Rows are points. Each table stands for the endless flat space through its points: a line for two points, a plane for three, and so on. Write the one point that lies in both, or say that there is none.
In the rows, 128 means zero.

First, 2 rows:
[[107 135 106 137]
 [115 167 126 117]]
Second:
[[ 90 136  78  97]
 [111 112  96 121]
 [112 130 108 131]]
They share: [109 143 111 132]

First (5 x 6):
[[119 131  82 115 148 105]
 [105 141  74 167 122 137]
 [108 154  94 175 117 141]
 [136 118 119 134 136 106]
 [113 155 116 177 106 139]]
Second, 2 rows:
[[130 157  75 141 135 147]
 [134 158  65 134 137 156]]
They share: no point

First:
[[120 125 116  42 108 177 140 108]
 [123 140 125  54 101 148 149 118]
 [200 165 178 146 134 109 120 196]
 [188 161 164 130 132 125 112 188]]
Second (5 x 8):
[[158 171 151  69 119  87 153 152]
 [163 142 150  66  80 136 101 138]
 [162 149 140  82 114 118  86 161]
 [151 146 158  82 136  96 113 158]
 [136 159 143 103 123 121 155 166]]
They share: no point

First:
[[ 74 144 135 157 126 120  89 129 126]
 [113 162 129 151 120 132 134  96 150]
 [111 123 107 129 133 141 104 120 153]]
Second (2 x 9):
[[ 78 162 128 162 127 114 119  87 120]
 [ 98 157 143 157 117 129 109 127 145]]
They share: [ 90 159 137 159 121 123 113 111 135]

First (3 x 12):
[[166 115 124 158 107  99 146 155 149 115 100 149]
 [168 113  94 126 113 111 164 139 175 109  94 141]
 [155 121 145 181 102  95 128 165 130 121 101 160]]
Second (4 x 12):
[[143 106 114 137 113  92 111 117 147 129 123 187]
 [177 113 121 194 102  89 129 149 160 118 112 170]
 [125 121 132 132 116 109 142 157 128 134  94 143]
 [168 138 151 181  93 115 162 197 133  96  66 127]]
They share: [156 120 130 165 105 101 137 157 143 118  98 156]

First:
[[147 137 144 131 110 104 158 141 126 137 146  97 118 146]
 [140 133 153 113  98 120 151 132  92 115 175 111  79 114]
 [132 124 124  89  97 125 153 112 116 101 187 114  86 121]
 [139 129 126 107 106 112 158 123 134 119 164 103 110 142]]
Second:
[[107 140 163 143 135 120 145 141  70  91 154  88  74 145]
 [140 166 162 160  99 152 143 146  86  73 119  74  87 152]
 [ 91 152 173 148 124  87 112 137  84 106 147  82  52 126]
 [144 115 128 109 128 113 213 139  96 122 198 136 130 131]
 [137 155 168 135  75 127 121 137 130 132 119  63  78 111]
 [128 111 149 103 138 101 134 125  98 123 176 101  78 161]]
They share: [143 134 146 119 105 111 156 134 114 124 161 103  99 133]

First:
[[ 90 149 110  79  98 127  59 113 123 114 122 158  90 128  98  97  56 138]
 [147 118  80  56 141  94  82 176 164 172 160 116  60 187  74  67 102 147]
 [ 67 104 139  89 113 159  99  51 173 131  90 131  88 133  53 152  20 174]
 [143 109  68  36  93 108  70 139 189 164 123 140  74 152  58 117  93 159]
 [116 115  84  85 108 111  99 193 200 137 169 157  40 169  94  99 148 147]
 [125  88 116  68 109 121 111 100 200 167 101  81  99 164  41 144  64 178]
 [130  85  90  71 108 114 116 159 230 164 140 118  57 176  57 132 126 170]]
Second:
[[127 108 113  71  72 118  68 163 189 108  97 114  64 135  91  76  93 174]
 [160 106 104 141  88 120  63 113 152  98 112 129 139 212  57 107  61 166]
 [ 94 130 135  73 121  79 145 137 176 117 139  95  46  99  95 160  95 170]
 [ 46 119 130   9 101 106 105 177 163 177 133 103  34 105 105 112 151 118]
 [130 136 119 147 119 117  83 115 147  99 125 145 130 185  75 144  66 148]
 [113 140 128 123 123 119  93 144 172  91 118 136  84 123 105 136  75 164]]
They share: no point
